Rows are points. Before rounding, the points of a table are all equally far from one centre. They may lie mostly on one side of it. Where is the centre, to within rounding?

Points:
[[-2.36,-1.34,-3.43],
[-0.80,-3.26,-0.58],
[+0.79,-1.50,-1.95],
[-4.02,-0.20,-2.01],
[-2.20,-0.26,-3.53],
[-1.28,-3.35,-0.52],
[+0.94,+0.03,-0.17]]
Centre: [-1.58,-0.67,-0.91]

Points:
[[+0.22,+0.87,+1.38,+2.52,-0.36,-1.85],
[-0.84,-1.16,+4.90,+1.83,-0.43,-2.43],
[-0.71,-1.49,+4.64,-1.21,+2.01,-1.47],
[-1.64,-1.60,+4.38,-2.63,-0.28,-2.48],
[+3.80,-0.25,+3.01,-0.27,-1.02,-1.80],
[+0.48,+1.96,+0.92,-1.23,-0.22,-1.81],
[-2.33,-0.29,+2.61,+0.80,-2.22,-3.03],
[-0.20,+1.27,+3.14,-0.02,+1.70,-1.86],
[-0.46,+1.26,+1.74,+1.13,-1.96,-3.02],
[+1.86,-3.35,+3.06,+0.80,-0.10,+1.05]]
Centre: [+0.32,-1.64,+2.05,-0.36,-0.57,-1.64]

Points:
[[-0.51,+0.93,+0.34,-2.08,+0.47,+1.23,+2.68,+3.01,+1.93,-1.54,-1.40],
[+2.16,+3.28,+2.97,-1.03,+0.29,-3.83,+1.22,+0.06,-0.33,+0.23,-0.72],
[+2.60,+1.99,+1.26,+0.53,-0.22,-3.39,+0.30,-1.21,+2.57,-5.02,-1.24],
[-0.22,+3.95,+0.34,-2.32,-1.45,-2.48,+0.10,-0.28,+1.33,-1.48,-1.28],
[+0.16,+0.22,+3.65,-1.25,+1.55,+0.36,+2.52,+0.28,+4.89,-2.76,-0.09],
[+0.33,+0.55,-1.25,+0.66,-0.85,-3.26,-0.52,+0.20,+1.06,-0.57,-3.02],
[+0.67,-1.50,+3.08,+0.54,+3.84,-0.20,+1.26,-0.75,+3.77,-2.26,-0.99],
[+1.98,-1.83,+2.29,+1.13,+0.56,+0.16,-1.11,+0.30,+3.02,-1.45,-1.66],
[+2.09,+2.44,+1.92,-1.66,+3.08,-3.82,-0.15,+1.75,+2.39,-1.75,-1.12],
[+1.17,-0.35,+2.14,-2.54,-0.14,-3.67,+0.37,+2.74,+2.46,-2.45,-2.21],
[-1.24,+1.31,+0.58,-1.23,+0.35,-2.04,+3.95,+2.25,+1.67,+0.58,-2.39],
[-1.50,+1.09,+3.11,-1.65,+3.23,-1.95,-0.45,+0.05,+1.31,-2.71,-3.54],
[+0.93,-0.15,+1.81,+0.07,-2.57,-1.80,-0.19,+0.79,+3.94,-1.22,-0.76],
[-0.50,-1.56,+1.48,+1.17,-0.95,-3.68,+2.05,-2.03,+2.10,-1.33,+0.50],
[+0.78,+1.01,+2.30,-3.51,+2.64,-3.61,+1.62,+0.73,+1.63,-4.28,-2.02],
[+0.09,-1.19,-0.37,-0.56,+0.71,-1.71,-0.22,+1.07,+3.06,-4.66,-2.53],
[-0.43,+0.57,+1.25,+1.66,+3.26,-1.46,+0.58,+2.83,+1.33,-3.00,+0.00],
[+2.58,-0.49,+0.45,+1.40,+2.35,-3.58,+3.30,+1.78,+2.62,-2.10,-0.56]]
Centre: [+0.71,+0.75,+1.50,-0.45,+0.89,-1.46,+1.67,-0.26,+1.40,-1.88,-1.29]

Points:
[[-0.99,+0.31,-1.97,-2.02,-0.91,+1.57,-2.38,+0.92,-4.73,+0.44,-1.30,+2.41,-1.81,-1.84],
[-0.81,+0.47,-1.14,-1.41,-0.85,+1.05,-1.73,-2.78,-1.03,+2.78,-2.20,+0.90,-4.80,-1.11],
[+1.42,+1.24,-2.95,-2.71,-0.13,-0.58,-2.58,+1.49,-1.80,+1.06,-1.04,+3.09,-1.69,-3.08],
[-1.54,+1.76,-0.68,-1.15,+0.82,+1.07,-2.67,+2.36,-2.19,-0.28,-1.18,+2.88,-1.89,-4.73],
[+0.25,-0.69,-0.15,-1.77,-1.24,+1.85,-3.65,+1.44,-2.98,+0.75,-1.51,-0.53,-2.95,-3.00],
[+0.40,-2.26,-1.65,-2.42,+0.18,+0.18,-3.19,+0.70,-1.09,+1.32,-1.43,+1.24,-0.12,-4.75],
[+1.53,-0.66,-1.99,-0.30,-0.57,+0.60,-2.64,+1.53,-3.39,+0.45,-2.45,+2.92,-1.67,-2.85],
[-0.17,+1.27,-2.50,-0.38,-0.58,+1.37,-3.74,+1.47,-2.12,+1.72,-1.46,+1.46,-4.05,-1.12],
[+1.50,-0.61,-2.02,-0.10,-1.91,-0.87,-3.19,+0.29,-1.12,+0.61,-1.85,+0.08,-2.25,-3.90],
[+0.62,+0.12,-0.60,-1.50,-2.04,+2.21,-1.72,+1.08,-2.96,-0.02,-3.35,+3.03,-3.57,-2.74],
[+1.35,-0.56,-0.40,+0.08,-0.57,+0.88,-3.21,+1.63,-1.52,+2.55,-2.07,+0.40,-2.28,-4.29],
[-0.06,-0.69,-1.96,-2.03,-1.43,-1.82,-0.64,+1.86,-0.73,+1.07,-1.35,+4.38,-3.87,-1.30],
[+0.25,+0.57,-3.41,-2.19,-0.66,+2.02,-1.50,-0.95,-3.81,+1.04,-2.89,+1.97,-2.59,-2.69],
[-0.95,-0.84,-2.27,-0.74,-0.28,+0.19,-1.62,+0.37,-2.89,+3.17,+0.70,+0.88,-3.03,-0.18],
[+0.84,-0.98,-2.13,-2.13,-0.20,+0.55,-2.44,+0.50,-2.54,+0.11,-0.98,+1.71,-5.25,-3.55],
[-0.03,+1.13,-1.45,+1.13,-1.02,+1.04,-2.07,-0.98,-2.21,+1.15,-1.76,+0.80,-1.73,-4.91],
[+0.29,+2.52,-1.69,-1.70,+0.43,+0.25,+0.54,+3.53,-2.42,+1.60,-3.02,+1.79,-2.58,-3.92],
[-2.60,-1.03,-1.18,-0.93,+1.70,-0.77,-4.02,-0.16,-2.12,+2.12,-0.65,+1.71,-1.33,-2.00],
[+1.36,-1.04,-1.99,-1.91,-0.80,-2.37,-2.64,+1.02,-2.08,+0.77,-3.11,+0.60,-1.36,-3.74]]
Centre: [-0.99,-0.12,-1.01,-1.45,+0.35,+0.38,-0.42,+0.60,-0.62,+0.62,-2.12,+0.93,-2.11,-2.01]

Points:
[[+0.14,+2.03,-3.46,+1.63,-2.15,-0.64,-2.95,-0.55,+1.03,-2.58,-0.50,-1.69,+0.33,-0.51,+1.25,-5.17,+1.55,-1.22,+0.09,+2.04,-0.59,-0.09,+0.22,-2.49],
[+5.22,+0.35,-3.01,+0.97,-0.37,+0.37,-2.25,-2.96,-1.29,-1.11,+0.70,-0.02,+0.91,-0.17,+2.40,-2.17,+0.83,+1.35,-0.21,-1.11,-4.34,+1.37,-1.52,+0.44],
[+2.46,+1.28,-4.13,-0.41,+1.17,+0.72,-5.02,-2.56,+0.33,-0.25,+1.88,-2.26,-0.78,-1.28,+4.20,-3.62,+0.23,-1.41,-0.38,+0.67,-1.59,+0.77,-1.24,-1.88],
[+2.83,+0.73,-2.90,+2.24,-2.95,-1.02,+0.24,-0.42,+0.96,-0.25,-0.16,+0.13,-1.64,-0.09,+1.36,+0.32,+1.48,+0.87,+1.21,-1.97,+0.13,+2.56,+0.28,-2.52],
[+1.46,+1.11,-1.73,+0.09,-1.74,-0.78,-1.58,-0.23,+2.52,-0.47,-1.59,+1.79,+0.12,+0.61,+2.28,-2.10,+3.10,+0.97,-0.06,-0.76,+0.17,+0.73,-2.16,-2.70],
[+2.21,+1.61,-4.12,+1.87,-2.77,-1.23,-0.87,-1.47,+0.52,-0.87,+3.54,-2.44,-0.05,+1.72,+0.94,-3.40,+0.57,-2.03,+1.21,-0.89,-1.85,+0.10,+1.77,-1.96],
[+4.56,+0.06,-4.62,+1.01,-0.51,-0.51,-1.57,-1.54,+0.39,+0.66,+1.71,-3.23,+1.41,-1.15,+1.16,-1.81,+1.46,-0.16,-0.43,-1.34,-4.31,+0.31,-3.53,-1.76],
[+3.84,-0.89,-3.66,+2.76,-1.48,+0.57,-2.08,-3.36,+0.29,-0.88,+2.15,-0.08,-2.05,+0.54,+1.13,-2.43,+0.79,+0.68,-0.49,-1.17,-2.97,+2.99,-1.71,-3.79],
[+2.67,+0.01,-5.82,+1.13,-2.39,-1.22,-2.33,-2.47,+0.49,-1.94,+1.45,-2.73,-0.36,-1.54,+2.31,-3.07,+0.31,+1.18,+0.75,+2.32,-1.54,-0.52,-2.08,-2.80],
[+3.52,-0.96,-6.44,+1.98,-2.05,+1.76,-1.86,-1.21,+1.06,-2.19,-0.99,-0.14,-1.02,-0.71,+1.20,-4.05,-0.08,+0.33,-0.16,+0.23,-0.76,+0.92,-2.45,-1.72],
[+4.74,-0.25,-2.76,+1.99,-2.01,-1.86,-0.67,-1.61,+0.35,-0.37,+2.38,-1.88,+0.61,-2.09,+3.50,-4.25,+1.40,+2.40,+0.13,+0.93,-2.78,-0.13,-2.73,-2.22],
[+3.55,+0.61,-5.69,+2.28,+1.03,-0.24,-2.37,-1.09,+0.45,-2.12,+2.17,-1.50,-1.03,-0.46,+1.58,-3.86,-0.11,-1.77,+0.91,+1.29,-0.10,+0.87,-4.07,-0.23],
[+2.13,-3.00,-4.71,+2.25,+0.92,-0.76,-1.42,-0.96,-0.19,-0.13,+1.10,-0.90,+1.41,-1.25,+0.98,-4.02,+1.00,+1.49,+0.86,+2.28,-1.57,+2.01,-1.09,-2.02],
[+2.86,-2.50,-5.35,+3.90,-1.96,+1.80,-0.33,-1.03,+1.16,-0.42,+1.77,-2.04,+0.14,-2.06,+1.06,-3.75,+0.63,-0.43,-0.25,+0.70,-0.36,+0.60,-2.45,-3.75],
[+1.40,+2.80,-2.11,+3.62,-1.85,+0.01,-1.79,-2.69,+0.20,-1.58,+2.13,-1.33,-1.09,-2.83,+1.61,+0.33,+2.65,+1.88,+1.00,-1.44,-3.63,-1.59,-2.38,-2.75],
[+2.41,-0.09,-3.41,+0.91,-1.35,-2.79,-2.99,-2.15,+0.63,-3.15,+1.72,-2.71,-1.52,-0.43,+1.21,-0.80,-0.16,-0.13,+0.92,+1.10,-1.29,+0.35,-2.16,-3.49],
[+3.43,+0.27,-2.39,+1.84,-0.78,-1.62,-0.91,-0.14,+3.12,-1.53,+0.03,-2.59,+2.34,-0.56,+3.05,-4.52,+1.61,-0.05,+0.03,+0.42,-3.01,-0.51,-2.20,-1.74],
[+3.90,+1.38,-3.74,+1.32,-2.96,-0.40,-0.13,+0.21,+0.90,-3.41,+3.30,-1.95,+1.04,-1.88,+1.11,-2.18,+1.60,+1.53,-0.50,+1.27,-0.26,+0.19,-0.20,-0.92],
[+2.11,+1.42,-4.08,+3.58,-1.96,-0.42,-0.31,-3.62,+1.30,-1.36,-1.01,-1.86,+0.13,-2.51,+3.92,-2.39,+1.89,+0.66,-0.89,+1.45,-0.27,-1.43,-1.46,-1.66],
[+2.21,+2.16,-3.38,+2.35,-2.65,+0.46,-0.10,-3.03,+2.97,-1.19,+0.40,-0.29,-0.14,-0.67,+3.17,-1.28,+3.96,+0.30,+1.49,+1.25,-1.08,+0.07,-2.98,-0.89],
[+2.48,+0.15,-2.40,-0.02,-1.47,-0.03,-2.62,+3.07,+1.39,-3.94,+1.91,+0.12,-1.61,-2.68,+1.54,-1.62,-0.53,+1.16,-0.52,-1.18,-1.75,-1.54,-2.61,-2.37],
[+4.88,-1.17,-2.95,+2.02,-1.84,+1.39,+0.47,-0.25,+3.31,-0.78,+2.74,-0.87,-0.50,-3.07,+1.45,-4.63,+0.15,+1.77,-1.32,+1.00,-2.10,-0.93,-3.20,-1.90],
[+3.96,-2.39,-2.26,+3.00,+0.72,+1.03,-2.78,-2.44,-0.96,-0.66,-0.02,+0.61,+0.67,-1.31,+1.99,-1.31,+2.61,+1.43,+0.68,+0.51,+0.89,+1.91,-0.57,-1.12],
[+4.07,+1.20,-4.38,+1.36,-0.72,-1.25,-1.24,-1.44,+0.01,-0.94,+0.37,-1.36,-1.24,-1.08,+1.99,-4.51,+0.20,-0.60,+1.56,-1.89,+0.23,+0.82,-2.56,-3.55],
[+2.19,-2.26,-4.49,-0.15,-1.27,+0.27,-1.30,-0.55,+1.24,-1.81,+0.67,+0.01,+0.74,-0.07,+2.22,-3.61,+2.58,+1.78,-0.48,+0.32,-1.32,+1.65,-3.14,-1.72],
[+0.52,-0.82,-3.05,-0.96,-2.74,-1.33,+0.43,+0.19,+1.88,+0.40,+2.51,-0.11,-1.40,+1.34,+0.72,-4.06,+1.09,-1.83,+1.41,+2.05,-0.45,+0.72,-1.95,-0.81],
[+1.64,+2.82,-1.02,+0.14,-1.92,-1.03,-1.67,+0.06,+4.15,+0.57,+1.32,-1.15,-1.55,-1.70,+0.14,-1.78,+0.31,+0.11,+0.80,+1.16,-3.12,+0.95,-3.95,-1.96],
[+2.46,+1.23,-3.44,+2.72,-0.77,-0.98,-3.53,-1.10,-0.72,-1.61,-1.64,-1.33,-2.28,-0.80,+1.84,-3.87,+0.09,+0.43,+2.90,+1.25,-1.99,+1.94,-1.89,-2.25],
[+2.20,+0.22,-4.63,+2.85,-0.18,-0.67,-0.45,+0.23,-1.45,-0.13,+0.14,-2.46,+0.12,+1.10,+0.17,-2.92,+2.39,-0.29,+2.41,-0.50,+0.98,+1.67,-1.87,-1.84]]
Centre: [+2.21,+0.28,-2.16,+2.04,-0.16,+0.96,-1.28,-0.15,+0.40,+0.24,+1.38,-0.53,-1.63,-0.51,+1.42,-1.85,+0.99,-0.17,-0.04,+0.71,-1.85,-1.38,-0.77,-1.19]

Points:
[[+0.63,+3.03,+0.14,-1.82,-1.08,+1.18,-4.16,-1.79,-0.54,+1.29,+3.28,+0.69,-1.09,+0.86,-2.36,+0.05,-3.43,-2.54,+0.00,-0.35,-3.43,+2.03,+3.16,-2.59],
[+2.04,-0.09,+1.17,-0.26,+0.05,-1.14,+0.01,-4.47,-2.48,+0.60,+3.07,-4.12,+0.45,+1.52,-1.81,+0.13,-0.46,-3.59,+3.06,+2.15,-3.12,+3.13,-0.41,+1.15],
[-1.27,+3.64,+1.27,+0.51,+1.51,+3.10,-1.85,-0.33,-0.26,-0.91,+1.89,-3.37,+1.60,+0.24,+0.11,+0.24,+0.47,+1.42,-0.36,+1.27,-3.20,-0.02,-0.21,-0.38],
[-0.13,+0.94,+2.76,-1.16,+0.52,-0.64,-2.95,-2.29,-2.55,-3.62,+1.47,-3.79,-0.23,-0.43,-2.62,+1.21,-0.90,+0.98,+1.29,+1.97,-3.31,+3.41,+0.85,+0.95],
[+3.62,-1.92,+1.37,-0.89,+0.95,+0.37,-1.91,-4.80,-0.74,+0.75,+2.31,-2.32,+0.21,+0.77,-2.95,+2.21,-1.57,-0.79,+3.79,-0.20,-2.54,+3.22,+1.32,-1.43],
[-0.87,+0.52,+1.33,-1.59,-0.15,-1.97,-3.12,-2.92,-1.61,+1.55,+4.27,-3.80,-1.34,+0.40,-2.64,+1.54,-1.36,-1.14,+1.79,+1.80,-0.93,+4.00,+2.31,-0.67],
[-0.22,-0.63,+0.91,+1.94,-0.73,-0.76,-3.64,-0.05,+2.18,+1.56,+0.61,-2.14,+1.51,+2.77,-1.44,+2.01,-0.88,-1.69,+1.56,+1.13,-1.72,+1.39,-0.66,+1.05],
[+0.25,+1.85,+1.69,-0.07,-0.94,+1.11,+1.56,-3.29,-0.91,+2.14,+2.23,-4.76,+3.46,+0.47,-0.43,+1.42,-0.36,+0.57,+0.27,+4.05,-0.78,+4.65,+0.80,-0.59],
[+0.58,+2.60,+0.90,+0.06,+0.65,+2.02,-2.60,-1.74,+2.46,+1.31,+4.00,-0.64,+0.82,+1.61,-0.72,+0.84,+0.97,-0.83,+2.24,+2.96,-3.05,+4.13,+0.34,+3.12],
[-1.48,-1.27,+1.50,-0.05,-2.42,+1.04,+0.15,-3.63,+0.71,+0.92,+2.61,-2.46,-0.31,-0.03,-3.45,+2.38,-0.55,-1.15,-1.87,+3.18,-3.18,+2.17,+1.77,+1.38],
[-0.66,-1.44,+2.71,-0.69,+3.96,-0.46,-0.18,-2.09,-1.18,+1.39,+1.03,-1.48,+2.43,+1.98,-3.38,+0.88,-0.73,-1.25,-2.81,+2.53,-1.87,+1.34,+1.78,-0.08],
[-1.54,-0.01,+0.68,-1.86,+2.14,+2.23,+0.29,-1.62,-1.93,-0.37,-0.10,-3.17,-1.92,+0.15,-2.73,+1.02,+0.49,-1.08,+1.44,+1.87,-2.65,+3.79,+4.59,+0.37],
[+1.42,+0.26,+4.35,+0.49,-2.66,+3.71,-0.58,-3.76,-0.28,+0.74,+3.93,-2.93,+3.17,+0.36,+0.23,+1.42,-2.80,-1.83,-1.25,+1.66,-3.53,+2.37,+2.35,+1.17],
[+0.34,-1.06,+0.32,+4.75,+0.31,+0.93,-1.30,-2.41,-0.54,+0.19,+2.46,-3.79,+0.34,+2.16,+0.31,-0.77,-0.72,-0.61,-1.39,+1.86,-1.72,+4.61,+1.83,+1.51],
[+0.97,-1.30,+2.31,+1.12,+2.24,+1.27,-1.76,-1.39,+0.59,-1.09,+0.14,-0.72,-0.02,+1.18,-2.84,+0.04,+0.68,+0.68,+2.66,+0.84,-4.29,-0.48,+2.53,+0.51],
[+1.16,-0.76,+0.19,+0.40,+0.07,+0.55,-0.66,-0.98,-2.25,+2.26,+4.87,-4.11,+0.03,+0.51,-1.75,+0.05,-2.94,-1.17,-0.92,-0.36,-0.45,+0.36,+3.18,-0.97],
[+0.89,+0.65,+0.38,+0.81,+0.77,-2.01,-0.07,-0.15,-0.45,+1.75,+0.60,-2.61,-1.98,-0.78,-2.21,-0.29,-1.17,-1.70,+2.95,+2.77,-1.74,+2.05,+3.77,+1.72],
[-1.66,-3.07,+0.53,-2.99,+1.91,+0.88,+0.41,-3.44,-0.12,+0.91,+3.72,-1.97,-0.37,+1.31,-0.33,-0.16,-1.57,+0.94,-1.19,+2.25,+0.09,+3.32,+1.01,-0.14],
[-0.18,-1.16,+0.92,-0.30,-2.68,+1.59,+1.55,-2.21,-0.90,+2.26,+2.39,-3.08,+1.66,+2.24,-1.22,+0.49,-0.14,+0.81,+2.68,+2.45,-1.27,+1.54,+3.08,+1.97],
[-2.90,+1.38,+1.00,+0.49,-2.11,+1.54,-3.38,-0.16,+2.22,+0.65,+3.95,-2.31,+2.94,+0.10,-0.23,+0.04,-0.97,-2.23,+2.28,+2.52,-0.72,+4.62,+0.68,-2.10],
[+0.29,+0.18,+2.88,-1.04,+0.35,+1.18,-1.47,+0.30,-3.18,+1.07,+2.04,-3.13,+1.56,+1.49,-3.79,+2.28,+3.09,-0.99,+0.37,+3.28,-4.22,+3.67,+1.08,-0.46],
[-0.37,+2.18,+2.07,-1.99,-1.40,+2.20,-2.58,+0.01,-0.59,+2.16,+2.04,-3.28,+0.16,+1.69,-3.38,+2.23,-1.35,-0.82,-0.04,-0.85,-0.65,+0.85,-0.42,-1.16],
[-0.21,+1.41,-0.08,+0.28,+0.11,+0.13,-0.72,-1.35,+0.22,+0.19,+2.15,-3.82,+1.96,+1.21,-3.51,+0.26,-1.32,-1.21,+2.15,+4.57,-1.39,+1.40,+1.56,-0.75],
[-0.15,-2.24,+1.30,-0.48,+0.92,+1.24,-2.36,-0.18,+1.09,+1.31,+3.16,-2.12,+0.56,+1.80,-1.01,+3.97,-1.00,+2.27,-0.04,+0.60,+0.12,+2.22,+0.62,+0.37],
[+0.67,-2.90,+1.89,-2.69,-1.73,-0.08,-0.05,-0.99,-1.81,+2.11,+3.00,-2.05,+2.33,+1.60,-3.28,+2.24,-0.04,-1.05,+2.85,+3.11,-1.96,+1.85,+2.96,-0.03],
[-0.64,+0.38,-0.07,+0.46,-0.70,+0.53,-3.44,+0.76,-0.42,+3.20,+4.00,-4.26,+0.89,+0.00,-2.60,-0.56,+0.92,-2.13,+0.83,+2.53,-1.95,+4.02,+2.28,-0.83],
[-0.53,-0.74,+2.35,-2.45,-0.31,+0.23,+0.09,-1.81,+0.98,+0.94,+5.28,-2.94,-0.49,-0.81,-0.43,+0.32,-2.75,+0.75,-0.82,+1.91,-2.73,+4.42,+3.30,-2.40],
[-0.08,-0.35,+3.54,-2.76,+1.69,-1.13,-3.29,-2.48,-2.16,+2.96,+0.79,-0.57,-0.31,-0.10,-3.02,+0.06,+0.41,-1.27,+1.05,+3.55,-1.72,+4.12,+4.83,+0.46],
[+1.29,-1.18,+3.94,+1.02,-1.51,+0.46,-1.44,-1.42,+1.42,+3.35,+3.77,-2.19,-0.69,+1.57,-2.13,-2.14,-1.44,-1.22,-0.46,+3.44,-0.90,+3.74,+0.76,-0.40],
[-0.34,-1.03,+3.19,-0.20,-2.29,-0.36,-1.53,+0.69,-1.10,+2.10,+4.26,-1.62,+1.85,+2.35,-2.19,+3.14,+2.66,+0.16,+1.60,+1.84,-1.04,+2.00,+3.54,-0.17]]
Centre: [+0.73,+0.14,+1.85,-0.27,-0.45,+0.78,-0.89,-1.51,-1.51,+0.10,+1.55,+0.47,+1.20,-0.72,+0.31,+0.28,+0.27,-1.75,+0.20,+0.52,-1.26,+3.16,+1.24,-0.57]
